Each row is a point. Each copy is the shape, with its points in the same order, stretched, turned, moved and blurred by noise. Some copies are also mirrored. Which?

Shape:
[[-30.4  20.8  -9.0]
 [ 13.6   9.1  13.7]
 [  8.9 -21.8  10.4]
 [-19.1 -13.9  -6.5]
 [ 18.7 -27.4  -7.4]
 [ -8.8  18.5  11.9]]
Copy 1, 6 rows:
[[  6.6  25.0  37.2]
 [  8.8 -17.6  14.5]
 [ 26.7  -4.7 -13.7]
 [ 23.6  23.9   0.6]
 [ 11.2  -0.6 -25.8]
 [ 13.5  -1.8  31.5]]
Copy 1 is: mirrored
Copy 2, 6 rows:
[[-46.4  14.9  -2.2]
 [  4.4  13.4  16.5]
 [ 13.1  -1.4  -7.8]
 [-18.5  -2.0 -18.4]
 [ 15.0 -24.1  -0.4]
 [-17.1  25.4   7.3]]
Copy 2 is: mirrored
Copy 3:
[[-30.1  20.0   8.0]
 [ 15.6  -3.9  12.7]
 [ 26.5   1.3 -21.1]
 [ -5.8  14.4 -24.1]
 [ 16.4 -14.7 -29.0]
 [ -2.2  15.5  16.0]]
Copy 3 is: mirrored

Shape, 9 rows:
[[-23.1   9.2  -2.3 -19.4  -4.1  13.9]
 [ 11.0  12.3  -8.7  -5.3   4.0 -34.7]
 [  3.7  31.6  -8.7  11.2   3.0 -41.0]
 [-21.7 -72.0  -5.7   4.0 -23.0  14.1]
 [-19.1  18.2  -0.4   3.8  -9.1  10.1]
 [ 32.5  -4.5 -11.0  -0.2  -4.3 -28.4]
 [ -8.9  26.7  27.7   1.6  11.2  10.6]
 [ 14.1  15.9 -17.0  11.6   4.2  -8.1]
 [ -3.5  29.7  17.5  -1.6 -20.4   4.9]]
Copy 1, 9 rows:
[[-17.4  -6.4  15.0  -7.3 -14.1   0.9]
 [ 14.5  -2.9 -17.8   7.5   0.4  -9.9]
 [ 13.6   8.7  -6.4  25.0   6.4 -16.2]
 [-12.2 -36.0  -2.9 -12.7  11.0  60.7]
 [-17.4   5.2  20.6   9.1  -4.0   3.9]
 [ 13.7   6.5 -27.3   1.0   6.1   1.4]
 [ -9.1  15.4  31.8 -10.9  11.4  -7.4]
 [ 12.4  17.6  -2.3   8.5  -8.0   4.3]
 [-30.3  21.4  12.2   1.3  10.6  -7.1]]
Copy 1 is: mirrored
Copy 2, 9 rows:
[[ -4.5 -16.4 -10.8 -23.0  11.3  -8.6]
 [ 25.2   7.1  26.1  -3.8 -11.4  -9.6]
 [ 13.9  -2.1  48.2  -4.2 -11.1   3.4]
 [  6.5 -25.7 -60.4  22.5 -13.9   0.8]
 [-14.6 -13.6   2.7 -12.2  10.0   8.0]
 [ 32.4  26.2  15.6   7.0 -12.8   0.6]
 [-32.4   1.1  20.4  -7.6  15.3 -11.4]
 [ 15.0   9.4  24.1   7.7   9.6   9.3]
 [-20.0   6.5   8.6 -23.5   2.6  10.7]]
Copy 2 is: mirrored

Shape, 14 rows:
[[ -3.1  19.4  -6.0  13.7  18.6 -16.0 -13.7 -16.0  -3.0]
 [  4.5  25.9   5.6  -9.7  -9.9  10.3  29.2 -17.5  15.9]
 [ 11.9   8.8 -13.4 -13.9  12.9  20.0 -16.0  31.5 -20.0]
 [  3.8   1.1  22.7 -19.3   5.1  26.1  -6.9 -11.0  11.7]
 [-11.8   0.4 -18.7  24.9 -14.2  13.0  -0.8  32.2  -9.8]
 [-14.4  30.8  30.3  14.9  -0.8  -8.3   7.6  -9.1 -33.9]
 [ 22.0   1.5 -12.8   1.4 -20.2  22.9 -12.1 -17.0  -8.4]
 [-12.9  29.8  24.2  22.0  15.1  -6.6  23.5  12.9 -16.2]
 [ 18.6  15.2  31.1   8.0  -1.1  -8.1 -14.9   7.2  14.5]
 [ -5.0  27.0   5.6  19.9 -19.2  -7.7 -11.7  -1.9 -15.9]
 [ -2.9  -9.8   4.4   2.5 -10.0 -16.4  -9.0  -1.8 -23.7]
 [ 15.4  -9.8  28.8  -8.3  -1.3  24.9  10.8   0.9  -7.3]
 [-31.7 -20.6   4.2 -12.3  -2.7 -24.1  24.3  -8.2  -3.8]
 [  6.4 -16.1   5.5 -24.6  16.6 -12.3 -13.3 -17.2   1.1]]
Copy 1, 14 rows:
[[-20.3  14.7 -26.3  21.7  -7.9  -5.2  10.5  -6.0 -18.6]
 [-45.9 -18.4 -14.0 -12.7  22.8  19.8  -5.9  -3.5  -2.3]
 [ 30.7   5.3   6.5  -6.8  15.5  24.2  33.0  10.9   0.8]
 [ -9.7  -2.1   6.3 -13.7  30.0  -2.8 -13.6  21.2 -11.3]
 [ 10.9 -17.5   8.2  20.5 -15.9  39.3  24.8   9.6  16.0]
 [-36.0 -31.0   3.4  39.8   8.2  -1.1  32.8   8.4 -27.9]
 [ -2.1 -14.1   4.5 -22.5  -7.4  13.5   0.1  11.0 -32.7]
 [-27.9 -21.7   1.1  48.4  14.1  21.6  28.8  -9.0   0.2]
 [-27.2  13.7  34.0   7.3   6.1  -2.8   3.4  -4.3  -6.9]
 [-34.3 -11.3  10.9  21.9 -15.9   9.6  24.1  13.4 -20.4]
 [ -4.3 -24.2   4.9   7.3 -11.0 -19.6  30.1   3.1 -12.8]
 [  3.0 -31.0  24.2  -5.3  27.3   4.7  -3.0   3.1 -14.0]
 [-21.4 -38.7 -27.0   9.6   4.3 -27.1  20.5  -2.0  22.8]
 [ -0.4   5.5 -14.9 -13.4  13.1 -38.7   5.8  -3.0 -10.1]]
Copy 1 is: only turned
Copy 2, 14 rows:
[[  5.3  10.0  11.1  11.7   2.3  -9.4  10.7 -42.6  -7.8]
 [  8.4  -1.7   6.8  24.6   5.0  12.9  -8.4  -7.2  47.1]
 [ 37.2  31.8 -14.3  -1.9   2.8  23.9 -10.4   7.5 -25.0]
 [ -6.2  17.6  -5.4  -9.8  28.0   9.6 -14.6   0.4  29.0]
 [  0.7  19.4   2.9  24.6 -12.5  21.4  15.6  24.0 -35.1]
 [  0.2  53.6  28.8   5.6 -28.6  -9.0  -2.2 -13.8  18.6]
 [-13.9 -17.3  -9.2  -0.6  -3.0   6.3 -23.9   3.3   2.8]
 [ 19.5  59.9  13.3  27.3 -20.2  -2.4  22.5 -10.2  10.8]
 [  7.0  17.6  11.4  12.4  20.8 -30.7   5.6   4.0   3.4]
 [ -6.4  19.4  27.3  15.4 -14.6  -7.2  -7.1  -3.7  -7.0]
 [ -9.4  11.1  23.4 -17.3 -17.6  -2.5  12.6  -0.5 -17.1]
 [ -3.3  26.6 -11.1 -11.1   3.4   0.3  -3.9  20.6  23.8]
 [ -7.2   7.8  34.3 -15.7 -10.1  23.4  37.1  -4.2   7.7]
 [  4.8  -4.0   7.8 -29.4  15.9   0.2   8.6 -20.4   3.3]]
Copy 2 is: mirrored
